Each row of a before or after table is a point. One or more steps were done to the points. Then noise was added and the rows were shuffled. The steps act on columns, c1 being the first. Name the steps. A step turns or swaps two columns, mirrors them in a line or flattens them onto one, adds a multiple of one to another, or multiplies or shifts one. Angles are multiples of 10 degrees, from the lower column toward the higher: turns from -170 to 170, lines from 10 to 170 but not 90. Use the fewest steps. Two steps may share a column if one is a turn and the other turns, adds or multiplies; they go together, in the order done. Otherwise the lowest column goes first.
In the rows, zero is written as 128.

Before, 8 rows:
[[ 58 134]
 [146  59]
 [176  48]
 [ 93 159]
 [113  92]
 [ 83 165]
 [118 127]
 [ 69 153]]
After, 8 rows:
[[ 87  75]
 [130 122]
 [214 160]
 [114  60]
 [ 86  94]
 [161 107]
 [ 93  99]
 [198 132]]
Steps: turn c1 and c2 by 80 degrees

Before:
[[143 103 147 112 105 117 143  89]
 [115  94 165 115 142 122 126 146]
 [140  91 155 113 156 145 130 120]
 [ 55 118 116 124 149 249 141 146]
 [134 118 149 125 100 133 143 142]
 [144 101 128 131 152 125 113 145]
 [118 149 146 100 152 122 144 145]
 [136  93 149 107 139 187 142 143]
 [136 124 159 103 121 134 102 125]
 [130 111 130  89 164 186 137 148]
 [ 86  92 119  98  57 123 133 122]]
After, 11 rows:
[[131 111 125  88 107 187 138 150]
 [ 87  91 108 100  63 124 133 122]
 [135 121 146 126  95 133 142 143]
 [134 124 159 104 117 136 102 127]
 [116  96 155 114 146 121 124 147]
 [142 102 139 114 117 118 145  88]
 [142  90 144 113 138 143 130 124]
 [117 149 155  98 157 121 146 146]
 [136  94 140 108  80 187 144 139]
 [ 55 116 114 122  29 251 142 145]
 [142  99 121 132 153 125 112 144]]
Steps: add 0.3 times c2 to c3; add -1 times c6 to c5

Before, 12 rows:
[[176 161 154  80 114  81 102 141  87  84  68 104]
 [143 125  92 111 147  44 132 136 108 167  96  96]
 [137 150 162  58 183 132 172  67 110 138  84 130]
 [139  88 138  91 117 144 177  74 125  77 153 106]
 [146 104 162  77 176 124 162  72  63 154 142 172]
 [125 107  70 148 103 131  97 103 140 116 112 179]
 [163 150 132 159 199  83 134 101  72  95 151 183]
 [113 167 101 157 101 119 117 156 126 112 150 137]
 [168 114 176 163 128 129 182 103  78  95 104 111]
 [159 170 157  89 137 106 127  61  98 176 130  96]
 [ 89 106 149 147 171  92 105 125  98  98  70 114]
 [122 136  88 136 100  87 114  87  40  76  76 186]]
After:
[[106 138 100 179 141  91 157 142  41  76  83 190]
 [ 92 168  97 130 146 118 129  97 126 109 151 137]
 [155  84 156 160 154 149  72 174 127  78 135 102]
 [230 112 103  92 167 133  86 177  78  94  82 112]
 [174 103 173 145 218 123  91 197  58 149 130 176]
 [165 127 134 158 185  46 134 109 104 162  99  99]
 [214 150  93 127 232  85 107 156  69  94 145 184]
 [117 108  87 183 145 129 164 117 145 119 118 181]
 [247 156 176 119 154  82 176 130  94  86  80 102]
 [209 171 162 148 179 107 130 202 101 178 133  98]
 [ 30 105 114 108 206  91 172 137  98  99  89 112]
 [149 149 195 149 226 135 103 201 109 137  71 129]]
Steps: multiply c1 by 2.5; turn c3 and c8 by 150 degrees; turn c3 and c4 by 110 degrees; shift c5 by 40; mirror c7 and c11 in the line at 100 degrees

Before, 10 rows:
[[141  97 116 154 147 139 105 121 100 120 125 134 134 116 120 134 147 121
  153 126 156 129 147 104]
 [119 118 128 119 135 118 117 139 156 168 157 111 108 117 128 166 133 114
  157 111 129 171 113 155]
 [117 105 146 124 120 110 139 122 117 127  76  96 142 137 110 119 114 154
  148 114 109 145 140 115]
 [108 120 146 145 137 138 116 126 129 120 165 134 128 107 106 133 109 129
  139 168 153 105 125 181]
 [127  95 132 136 149 150 120 135 188 139 102 140 155 115 111 100 135 129
  131 160 118 122 131 128]
 [158 131 128 139 131 127 121 131 161 116 155 133 121 128 142 125 118 138
  131 136 145 114 145 134]
 [136 115 136 124 129 108 142 126 120 114 136 153 154 133 125 138 147 135
  159 145 133 139 113 102]
 [155 129 137 145 103  52 153 111 121 117 144 131 118 116 125 131 120 129
  104 150 105 131 131 136]
 [127 121 150 104 113 125 146 113 113 111 153 138 148 144 115 138 131  85
  132 150 132 113 120 118]
 [140 134  98 157 105  91 122 156 129 118 100 134 124  70 136  92 159 134
  151 138 157 117 115 166]]
After (10 x 24):
[[100 119 135 117 118 118 153 135 157 167 156 111 145 117 128 168 134 115
  158 110 115 175 112 192]
 [ 68 121 161 147 134 139 184 114 130 121 167 133 121 108 107 132 109 118
  137 169 109 107 125 249]
 [163 133 136 157 125  93 171 140 128 118 101 135 123  72 136  92 159 151
  153 138  89 116 114 211]
 [217 132 127 136 139 130 133 122 160 114 156 133 130 129 143 124 118 127
  130 136 112 115 145 144]
 [ 97 105 139 126 150 111 121 134 117 129  78  98 123 136 109 119 114 145
  149 115 150 145 140  95]
 [166  98 124 153 128 142  78 111 101 118 124 135 113 116 118 133 146 110
  156 126 110 131 147  84]
 [150 111 132 125 135 110 110 128 120 114 134 155 101 131 126 139 146 130
  158 144 133 138 114  65]
 [207 130 147 143 119  51 158 121 122 118 145 129 147 116 125 132 120 151
  103 152 152 129 131 133]
 [124  95 139 135 136 148 122 144 189 142 102 139 105 114 112 100 136 109
  132 159 141 121 131 131]
 [126 121 138 104  84 126 131 117 112 109 149 137 110 145 115 137 128 128
  133 151 136 110 121  98]]
Steps: multiply c1 by 3; add -0.7 times c14 to c3; turn c5 and c18 by -70 degrees; multiply c24 by 2.5; turn c7 and c24 by -30 degrees; turn c13 and c21 by 160 degrees; turn c8 and c21 by -30 degrees
